Each row of a before or after table is a point. One or more steps were done to the points. Then noise was added and the rows were shuffled. The steps act on columns, c1 being the first. Name the steps. A step turns or swaps two columns, mirrors them in a line or flattens them onto one, adds a multiple of one to another, or multiplies or shifts one. Angles are multiples of 10 degrees, from the lower column toward the higher: turns from -170 to 170, lines from 10 to 170 but not 90. Use the fewest steps. Two steps may share a column if one is a turn and the other turns, adds or multiplies; they go together, in the order done. Otherwise the lowest column goes first.
In the rows, 128 means zero.

Before, 9 rows:
[[118 211 166]
 [104 101 134]
 [159  93 119]
 [157 141 141]
 [166 102 193]
 [ 35  94 101]
 [171  66 113]
 [151  86 112]
 [ 57  95  90]]
After (9 x 3):
[[192 126 166]
 [139 127 159]
 [119 129 157]
 [167 128 118]
 [134 130 104]
 [114 129 171]
 [ 89 128  56]
 [103 127  34]
 [112 126 154]]
Steps: swap c1 and c3; multiply c2 by 0

Before, 10 rows:
[[113  69 140 212  88 135 178 112]
 [ 14  85  77 152 153 100 140 159]
 [ 91  92 112 130 182 214  96 100]
 [180 175  30 142 184 126  88 113]
 [148 196 105  71 181 112  86  69]
 [145 127 122 131 152 127 137 156]
 [155 115 125 161 177 115 176  89]
 [ 71 142 155 130 117  63 132  71]
 [148 131  86  77  93 138 189 111]
 [167  53  88 153 143 145 121 113]]
After, 10 rows:
[[145 127 123 134 152 126 139  99]
 [ 68 125 154 127 117  62 134 187]
 [166 206  91 155 143 144 123 129]
 [ 89 166 111 125 183 214  99 151]
 [147  70 106  71 180 113  88 195]
 [ 15 164  80 149 154  98 142  90]
 [182  85  31 138 182 126  84 153]
 [111 183 141 214  88 138 176 135]
 [160 147 124 163 179 120 177 167]
 [147 129  82  78 101 137 182 146]]
Steps: turn c2 and c8 by 170 degrees

Before:
[[110 153 142 176  76 190  85 121 120  88 123 138]
 [182  81 137 149 161  99 166 183 179 109  55  92]
 [199 140 158  99 153 149 199 160 192 129  99 115]
 [130 126 213 115 169 219 131 138 126 208  86 176]
 [204 107 165 131 162 192 181 148 123 196  96 221]
 [ 74 147 171 160  76 154 151 110  82 168 119 136]
 [161 155 152 186  82 153  91  91 142 158 108 105]
 [118 160 149 172 132 125  87 115 121 136 167 132]
 [ 82 174 101 193 116 117 115  68 155  96  92 107]
 [184 112 230 106 143 141 170 154 171 167  73 213]
 [196 134 117  89 147  89 137 141 143  98  51 101]
 [178  69 110  79 133 109 156 147 208 132  81 121]
 [172 142 139 110 135 136 155 204 181 179  64 164]]
After, 13 rows:
[[ 76 109 229 103 145 141 169 156 170 167 183 213]
 [ 89 100 167 127 162 191 176 149 121 200 201 219]
 [ 98 139 155  98 154 146 197 157 194 129 200 110]
 [ 67 144 140 112 133 139 159 203 180 181 166 168]
 [ 49 137 118  90 150  91 133 141 146  95 195 100]
 [ 83  51 111  81 132 111 155 146 208 130 178 117]
 [169 169 151 174 130 127  88 116 123 132 111 134]
 [ 85 124 207 113 166 218 132 141 125 211 128 178]
 [122 164 142 179  76 193  89 126 119  91 110 136]
 [ 93 192 105 193 115 116 115  67 150  94  87 111]
 [111 165 155 190  79 147  89  88 144 153 160 103]
 [ 55  66 141 148 161  94 167 183 181 107 179  95]
 [118 154 170 162  78 156 153 111  81 166  73 135]]
Steps: swap c1 and c11; multiply c2 by 1.3

Before, 12 rows:
[[ 53  91 144 190 101 171 138 138 159 138  75 175 173 157 180 138 199 101
   89 163]
 [ 98 118 153  86 102 110 138 119 128 114 118 167 121 113  82 183 134  35
  195 154]
 [117  61 188 126 127 125  81 174 162 168 176 102 159  71 158  93 154 155
   81  90]
 [163  73 140 196 159 148  79 154 142 143  75 214 177 128 181  71  80 155
  111 155]
 [ 77 106 131  96 150 107  80 178 158 127 164 120 164  87 145  93 205 121
  184 171]
 [151 131  93 200 115 137  51 147 144  95 155 206 110 142 104  79  86  67
   95 109]
 [128  58 189 186  99  83 142 178  85  49 138  93 191 109 109 200 206 126
  132  89]
 [159  80 173 103  88 131  74 149 149  94  74 105 130 149  82 129 141 103
   97  71]
 [125 146 115  82 126 149 112 114 147 169  75  93 110  50 135 182 131  76
  150 177]
 [ 58 115 156 182 115 156  99 132  81 179 112 192 151  47 105 200 190 121
  188 122]
 [176 152 114 159 214 102  85  75  90 154 178 152 149  54  72 136 164 156
  129 158]
 [161 163 174 193 149 174 104  99 118 165 152 210  78  77 192 153 139 119
  151  85]]
After (12 x 20):
[[132 149 146 202 113 135  61 166 143  97 154 205 111 154 102  81  86  68
   95 112]
 [ 53  52 141 192 102 172 149 112 159 137  77 176 174  90 178 138 197 100
   87 165]
 [166  98 177 128 130 124  87  67 163 169 176 102 156  82 159  92 151 155
   80  89]
 [186  97 113  82 125 144 122 146 148 168  77  92 105  75 137 182 131  79
  150 176]
 [142  97 177 187  98  80 154  66  88  49 136  93 194 117 106 197 204 124
  129  89]
 [190 206 100 190 149 175 114  82 121 166 154 208  81 122 192 154 140 120
  152  84]
 [125  61 178  96 150 111  88 125 159 127 164 122 159  64 145  92 203 123
  184 173]
 [128 135 149 101  83 129  83  81 149  95  75 107 128 163  83 129 139 102
   96  75]
 [119  91 118  85 102 108 151 101 127 119 119 168 122  98  81 183 132  32
  194 154]
 [214 120  72 160 212 106  90 143  91 155 177 154 151 118  72 139 168 159
  130 158]
 [148 121 132 183 113 159 109 100  81 176 111 193 150  23 106 199 189 121
  188 119]
 [146  46 153 198 162 149  90 116 140 140  77 216 179 153 183  69  81 156
  109 157]]
Steps: turn c1 and c14 by 50 degrees; add -1 times c20 to c2; turn c3 and c8 by -90 degrees; shift c7 by 10
